Every row gives one point. The window is the flat piece filled in between its corners: a triangle in 3 columns, a solid with four corners in 4, and so on. A path goes straight from each point to the next, and from the last back to the first. List the points from which the path goes on through the window.

Window (4 x 4):
[[ 0.8 -0.1 -3.5  1.8]
 [ 5.4 -3.1 -4.1 -2.5]
 [-5.4 -0.4  3.7  3.0]
 [ 2.2  0.9  0.8 -0.5]]
Path:
(1): [ 3.8 -2.3 -1.0  1.6]
(2): [ 1.1  0.9 -1.4 -2.4]
(3): [ 0.1 -0.4 -2.5 -2.7]
(4): [ 4.9 -1.6 -1.5 -0.6]
(5): [ 1.6 -1.1  0.7  1.8]
(6): [ 0.4  1.0 -4.1  0.5]
(7): [-7.0  3.7 -0.1  0.4]
(8): [-2.1 -4.6  6.4  4.8]
Through the window after points: 1, 3, 5, 7

Window:
[[-0.5  0.9  2.3 -1.2 -3.3  4.0  1.2  3.1]
 [-0.3  1.4  3.5 -2.1  0.4 -2.8  0.2 -4.6]
 [ 3.1  2.1  2.9  1.9  4.5  1.2  4.2  2.7]
 [ 6.2  1.2 -1.0 -3.5 -0.8 -1.3 -0.2  1.7]
 [ 1.8  4.9 -5.1 -1.1 -0.6 -3.5 -0.2 -2.1]
 [ 2.2 -1.2 -0.3  8.4 -6.1  6.0 -9.1  2.0]
 [ 0.6 -2.9 -0.1 -2.3  1.0  0.4 -2.2  2.6]
 [ 3.6 -4.1 -0.7  3.1 -0.4  3.1 -0.7 -1.8]]
Path:
(1): [-0.6  2.7  2.6 -2.7  2.9  3.3 -6.0 -2.8]
(2): [ 4.4 -1.0 -0.1  0.7 -3.9 -3.0  4.3  2.2]
(3): [ 0.4 -0.8  1.8  1.5 -3.2 -0.7  1.2  4.7]
(4): [ 1.4  1.9  0.4 -0.8 -0.7  3.1  0.2  0.5]
(5): [ 3.2  5.3  0.9 -3.0  0.3  5.9  0.8 -2.3]
(6): [ 2.9 -4.5 -3.9  1.9 -1.0 -5.1 -2.3  3.5]
(7): [ 1.1 -1.1  0.9  0.9 -1.9  0.9  0.7  2.5]
(8): [ 1.9 -0.2  0.8 -0.5 -0.4  3.7 -0.8 -1.0]
(9): [ 2.5  1.3  1.3  0.3 -1.9  4.2 -2.9  1.6]
(10): [ 0.2 -4.2  2.4  2.6 -2.0  0.4 -0.6  0.2]
(11): [ 0.2 -0.1  2.2  1.1 -2.3 -4.9 -2.0 -0.2]
(12): [ 5.8  4.6 -5.2 -2.6  4.3  3.8  2.5 -2.8]
Through the window after points: 1, 3, 7

Window (11 x 11):
[[-5.5  0.0  1.9 -2.3  0.4 -3.7 -0.1 -2.1 -4.2 -1.7 -0.5]
 [-0.2  0.9 -2.2 -3.6  1.2  4.5 -5.6  0.5  0.7 -2.3 -2.8]
 [-2.9 -2.7  1.8 -0.3  4.5  0.8 -0.1  1.9 -1.2  2.4 -4.1]
 [-2.6  0.7 -2.6  1.8  4.1 -0.7  1.8 -2.1 -0.4 -1.3 -3.0]
 [ 3.2  5.2 -1.7 -4.4 -1.4  3.1 -0.3  5.1 -3.5 -2.9 -2.7]
 [-2.1  8.5  3.0  4.2 -6.1 -8.8 -9.8 -2.9  0.6  6.7  1.9]
 [-1.1  6.6  2.0 -1.7 -2.4 -6.1 -5.1 -4.5  3.0  8.0  3.3]
 [ 3.9  1.5  2.6 -0.8  0.4  5.3 -1.6  0.2 -0.1 -2.9  0.1]
 [-3.2 -3.8 -1.5 -0.6 -2.3 -2.5  2.3  0.8  0.2 -0.9 -1.9]
 [-2.5 -1.6  0.8 -1.2  4.3 -5.4 -0.1  2.2  1.6 -2.9  0.0]
 [ 1.0 -4.0 -2.5 -0.8  3.8 -1.8 -1.2 -0.2 -3.4 -0.1  0.3]]
Path:
(1): [ 3.5  1.1 -1.1 -1.5  0.6 -2.8 -1.3 -2.2 -2.6  0.1 -6.2]
(2): [-6.9  0.8 -0.1  2.1  1.4 -2.1 -2.1 -0.1  1.7  2.2  6.0]
(3): [-4.9 -3.0 -1.3  2.6  1.2  1.3  2.4  1.9 -3.6  2.7  2.2]
(4): [ 1.0  2.0 -0.6 -3.1  0.8 -4.3 -2.7 -2.4  2.1 -2.1 -3.8]
(5): [ 1.6 -1.7  1.4 -1.4 -0.4 -2.4 -4.1 -0.9 -0.7 -0.6 -2.2]
(6): [-4.6  3.3 -1.6  0.2  2.0  0.7  0.3  2.4 -1.8 -1.1 -0.2]
(7): [-1.8  0.1  0.5 -0.7  0.0  0.0 -2.9  2.4 -2.6  0.7  0.7]
(8): [ 0.0  2.9  0.1 -1.2  2.6 -3.5  2.5 -6.2  6.3  2.5 -8.1]
(9): [-0.2  1.7 -0.8 -2.0  0.2 -2.3 -2.9 -0.9  0.9  1.0 -2.8]
(10): [-3.9  2.3  1.7 -0.2 -0.2 -0.6 -1.9  0.6 -1.3 -1.3  1.2]
(11): [-5.2  7.2 -0.7  1.5 -0.4 -2.6 -1.6  0.1  4.3  2.4  4.7]
(12): [ 2.3 -1.8  2.6 -4.2  0.6 -2.6 -4.3 -3.1 -2.9  4.1 -4.4]
(13): [ 1.0  0.8  3.2 -1.0  0.2 -3.4 -3.2 -2.2 -1.3 -0.5 -2.2]
(14): [-4.2  2.9 -0.3 -0.9  0.6 -0.5 -1.6  0.2 -1.5  1.1  1.2]
(15): [-7.3 -0.6 -3.1 -0.6  2.5 -0.8  3.3 -1.1 -0.7  0.1  3.4]
(16): [ 1.3 -0.4  0.1 -0.1  2.0 -2.5 -2.0  0.2 -0.3 -1.1 -3.5]
Through the window after points: 1, 3, 7, 11, 15

Window:
[[-0.7  1.4  4.7 -2.0  5.9 -1.1 -5.8 -3.7 -6.9  0.8 -1.9 -0.1]
 [ 3.8 -1.7 -1.6 -3.6 -1.4  0.8  4.7 -3.6 -1.2  0.1  1.6 -2.9]
 [-0.9 -3.5  0.1 -2.2  2.9 -0.4 -5.1 -3.9  0.9  1.6  3.9 12.2]
 [-1.0  2.9  0.9 -4.0  0.9 -3.8 -3.0 -3.0  1.9  2.1  4.7  5.4]
 [ 3.0 -1.3 -3.9  2.6 -2.6 -2.4  4.7  0.3  0.0 -1.1 -4.7  0.6]
 [ 1.1 -1.8 -1.4  0.7 -4.5  1.5 -1.8 -1.4  1.5  0.8 -1.4 -0.5]
 [ 3.1 -1.8 -2.6 -1.9 -3.8 -1.8  1.9  2.2 -4.7 -2.0  3.0 -3.7]
 [ 3.6 -1.5 -1.2 -2.4 -1.5  0.9  3.0  3.7  0.2  3.6  0.1  0.3]
 [-3.8 -0.5  3.2  3.1  3.1  1.5 -1.3 -1.9  1.5 -0.4  2.6  7.1]
 [-2.0  3.2  3.7 -7.4  0.8  1.3 -3.0 -2.7 -5.3 -1.5  0.7  4.6]
 [ 3.3 -1.1 -5.0 -1.8  0.5  1.2  1.2  2.0  3.0 -3.2  0.1 -0.9]
 [ 8.9  0.6 -1.8  3.5 -3.6  1.1  2.6  0.7  0.5 -1.3 -0.7 -0.4]]
Path:
(1): [ 3.2 -0.7  0.2 -5.4 -1.7 -1.9  2.2 -0.8  1.0 -2.7 -0.5 -1.7]
(2): [ 3.5 -5.3  1.6 -3.8 -1.0 -0.2  2.7  2.6  0.9 -3.0  0.7 -1.5]
(3): [ 1.3  2.7 -4.9 -0.2 -1.1  0.1 -1.0 -1.1 -2.2 -0.3  1.1  0.8]
(4): [-3.5  6.7 -2.0 -1.6  5.4  0.0 -0.3  0.0 -1.3  4.5  5.8  0.8]
(5): [ 3.8 -3.8  0.2 -1.9 -1.7 -1.2 -0.8 -1.9  1.2 -2.7 -0.1  5.1]
(6): [ 4.8 -5.5  5.2 -6.1  0.9 -1.2  3.1  0.4 -3.2 -0.1 -2.4 -1.6]
(7): [-0.2  4.5 -3.8  1.2 -1.0  0.9 -1.8 -3.1 -1.5  0.0  1.9 -0.6]
(8): [ 2.2  1.9 -3.2 -1.0  1.5  2.2 -0.5 -0.9 -1.6  0.1  1.4  3.6]
(9): [ 0.9 -3.6  4.7 -4.2 -1.6 -2.7  1.2 -4.0  1.8 -0.1  0.2 -0.3]
(10): [ 1.6 -2.1  2.6 -2.2 -2.1 -0.5 -0.3  1.2  0.2 -0.3 -0.5  1.1]
(11): [ 2.1  2.9 -6.5 -0.5  0.8  2.7  0.6 -4.5 -6.6 -1.7  1.7 -0.9]
(12): [-0.5  6.6 -4.8 -3.5 -1.3  1.2  1.1 -1.2 -8.0 -1.8  4.0  1.2]
(13): [ 1.5 -1.0  2.5 -2.2  0.6 -0.1 -1.1 -1.7 -0.6 -0.3 -1.3  2.3]
(14): [ 3.0 -1.0  6.3 -3.3  1.9 -2.9 -0.5 -1.0 -1.9 -3.0  2.3  3.0]
(15): [-1.6  1.1 -5.4 -1.7 -4.1  3.4 -1.4 -1.1 -1.1  2.6 -0.9  0.6]
(16): [ 0.2  0.4 -3.1  1.2  0.5  2.4 -3.2 -0.3 -3.3  3.5  1.5  5.2]
Through the window after points: 2, 12, 14

Window:
[[-2.1  0.9  4.0  3.3 -3.0  2.3 -5.6 -2.2 -2.3 -0.2  4.4 -0.6 -1.7 -2.1]
 [-1.3  1.0 -0.5 -4.8 -3.7  2.8 -0.5 -5.3 -5.4  4.6 -2.2  2.0  1.8 -1.0]
 [-4.3 -1.6 -0.3  3.1 -3.3  3.3 -1.4  5.2  1.7 -2.2 -0.6 -3.3 -0.9  3.6]
 [ 0.4  3.1  3.4  7.1 -4.8 -1.0 -1.6 -1.3  0.8 -1.5 -1.9  0.9 -0.9 -0.8]
 [-2.1 -3.1  2.6  1.5 -2.0 -0.6 -0.2 -2.0  1.9 -1.3  0.5 -5.7  2.2  1.9]
 [-8.5  2.1  0.9 -3.7  0.7 -1.9  1.6 -9.6 -4.2  1.6  0.0  5.8 -0.7 -2.3]
 [-2.0  0.1  4.5  2.6 -0.2  0.9 -3.4 -1.6  5.5  1.4 -0.5 -1.3 -4.2  3.2]
 [ 0.1  0.1  0.6  3.7 -0.6  1.4 -6.6  1.3 -0.8 -4.4 -3.2 -3.6  1.7  5.9]
 [-6.6  1.6  0.5 -0.9  3.4  2.0  0.2 -8.1 -2.1  2.9 -5.0  1.7  0.5 -6.8]
 [ 1.5 -1.6 -2.6  2.1  1.3 -1.4 -2.1  4.3 -3.4  1.9 -0.3 -2.9  1.3  3.1]
 [ 1.6 -3.9  0.2  1.2 -2.0  0.5 -2.9  2.1  2.5 -5.7 -0.5 -4.0 -4.8  1.9]
 [-3.6  2.1 -3.2 -7.5 -2.9 -3.0 -4.4 -0.6 -3.3  3.4 -0.7  0.7  4.6 -3.3]
 [-0.4  3.3 -2.2 -1.8 -2.3 -0.8 -2.3  3.7 -3.2 -0.7 -0.9 -8.7 -0.9  3.5]
 [-0.6  1.8 -0.3  3.9 -0.6  3.5 -1.1 -3.6  5.7 -3.1  3.6 -0.9 -1.4  1.3]]
Path:
(1): [-3.2 -1.3 -1.1  3.8 -2.8  0.5 -3.8 -1.0  1.9  0.3 -1.1 -1.9 -2.3  3.0]
(2): [-5.1  0.1 -3.4  2.7 -3.3  2.1 -2.8 -0.3 -1.6  0.7 -0.4 -4.7 -0.6  3.3]
(3): [ 0.8  1.5  3.6 -1.6 -0.8  0.1 -0.8  0.2  1.0 -1.7 -0.5  0.9  0.1 -1.0]
(4): [-1.2 -0.2  2.8  1.1  0.7  1.3 -2.3  1.6  0.9 -1.3  1.1 -1.9  0.0 -0.2]
(5): [-2.0  0.1  0.0  3.0 -3.3 -0.8 -2.5 -2.0  0.7 -0.8 -1.4 -2.1 -1.4  1.7]
(6): [-5.4  0.1 -2.5  3.3 -3.9  1.6 -5.2 -6.9 -1.2 -0.5  0.2 -5.6  0.6  1.9]
(7): [ 2.4  2.3  4.0 -1.8  1.2  0.0  1.3  4.9  1.3 -0.6 -1.2  5.0 -3.0 -0.7]
(8): [-0.3  2.5  3.2  3.4 -2.9  0.8 -0.8  0.8 -0.5 -2.5 -0.8 -0.5  0.8 -0.5]
Through the window after points: 2, 8

Window:
[[ -4.5  -1.7   3.1   2.9   2.2  -2.0   6.8  -2.0   4.8   3.2  -2.2   1.8
    4.9  -7.1]
 [ -1.6  -3.9   7.7   1.9   4.8  -3.4   7.3  -0.2   0.5   1.2  -2.7   2.3
    0.7  -3.0]
 [  7.2   2.1  -1.2  -6.4  -4.0   0.6  -4.6  -1.8  -3.7  -1.6  -3.1   0.4
    1.7  -3.2]
 [  0.6   4.6  -1.2  -0.6   0.8  -2.4  -5.2  -1.9  -2.7   1.3  -1.8   0.3
   -2.8  -1.5]
 [ -4.4  -2.0   4.6   3.3   0.9  -4.7   5.7   3.1   3.0   1.8  -3.9  -1.9
    6.1   1.5]
 [  0.8  -0.5   2.5   0.4   0.1   1.5  -2.4   1.4   5.3   2.5  -0.1   1.4
   -0.5   4.3]
 [  2.2  -1.5  -2.9  -2.3  -3.0  -3.8  -2.5   0.0  -1.6  -0.5   2.1   3.2
    0.0  -0.1]
 [  1.0  -0.9  -0.8  -5.3   0.7  -3.0  -1.8  -1.4   1.4  -2.2  -1.2  -3.0
   -2.1  -4.3]
 [ -3.7  -3.7   0.1  -3.6   4.0  -0.4   8.3   3.2  -3.0   4.3  -4.9   0.5
    0.9 -10.2]
 [  3.7   3.9  -1.8  -4.3  -3.5  -3.2  -2.1   1.3   1.5  -2.1  -4.0   3.6
   -3.3  -1.9]
 [  4.0   5.6   1.1  -3.2  -0.1  -2.5   0.0   1.1   1.5   1.1   3.7  -0.1
   -0.4   1.6]
 [  4.0   2.5  -6.0  -1.9   1.9  -0.2   0.3  -3.9  -0.3  -1.8  -2.9   0.7
   -1.6   0.7]
 [  2.7   2.7   1.5   0.2   3.3  -1.4  -4.3   5.0   2.4  -3.7   2.1   2.5
    2.3   1.1]
 [ -2.6   3.8   1.4  -3.1  -0.4   0.9  -1.0  -0.8   0.4  -3.6   1.2   2.4
   -0.3   2.7]]
Path:
(1): [ 1.5 -3.8 -0.5  0.6 -5.1  3.1  3.5  0.8 -2.4 -1.1  1.2  2.0 -2.8 -0.9]
(2): [-1.4  1.0 -0.7  2.5 -1.6  1.2 -0.7  3.0 -0.1  0.8 -1.1 -1.4 -1.2 -4.1]
(3): [ 3.3  2.3  1.2 -5.0  1.4 -3.8 -2.2 -1.8  1.5 -0.9 -1.8  3.3  0.0  2.2]
(4): [-1.6  1.2 -0.4 -1.3  2.9 -2.3  1.1  0.1  2.8  2.2 -1.8  2.9  2.2 -1.4]
(5): [-0.2 -1.1  4.8  3.4 -2.3 -0.4  2.4 -2.7 -2.4  0.2 -2.0 -3.0 -1.3 -7.6]
(6): [ 2.8 -1.5  4.0  2.7  0.7 -0.5  8.6  3.1  0.8 -3.5 -2.1 -1.4 -2.4 -6.2]
(7): [-2.8 -1.4  3.4 -1.8  3.4 -2.7  2.0 -0.9  0.0  2.6 -2.0  2.9  1.9 -1.0]
(8): [ 0.2 -1.7 -1.3 -6.8  6.0 -6.5 -0.9  0.5 -2.5  5.4 -3.8  2.9  1.9 -2.9]
(9): [ 0.2  0.9  3.3  2.4 -3.0  1.2  2.9 -0.9  4.0 -5.7  0.2 -2.9 -1.7 -1.3]
(10): [ 3.8  1.8  0.4  1.5 -1.0  0.5 -2.2  1.2  1.7 -1.3  1.7  0.4 -0.9 -1.2]
(11): [-2.1 -0.5  0.6 -5.3  4.3 -5.5 -0.3  2.1  0.4 -1.7 -2.3  2.6  3.2  0.2]
(12): [-0.9  1.9  2.5 -5.2  3.6 -3.9  1.9 -1.5 -1.7  3.5 -3.5  0.1  3.0 -0.2]
(13): [-0.1  1.3  1.0 -0.3 -0.1  0.4  0.9  1.5  2.1 -1.8  0.1  1.4 -0.6 -1.7]
(14): [ 0.5 -1.5 -1.5  2.2 -4.6 -2.2  0.9  2.9 -1.6 -0.3 -0.2 -0.9  1.1 -5.2]
(15): [ 1.7  0.7 -1.0 -3.7  0.8 -2.7 -1.2 -0.8  0.5 -0.5 -0.7  2.8 -0.4  0.5]
(16): [-2.5  2.2  2.4 -2.1  6.2 -6.8 -1.7  1.2  4.3  1.5 -4.7 -0.4  5.2 -1.6]
Through the window after points: 2, 4, 6, 8, 10, 14
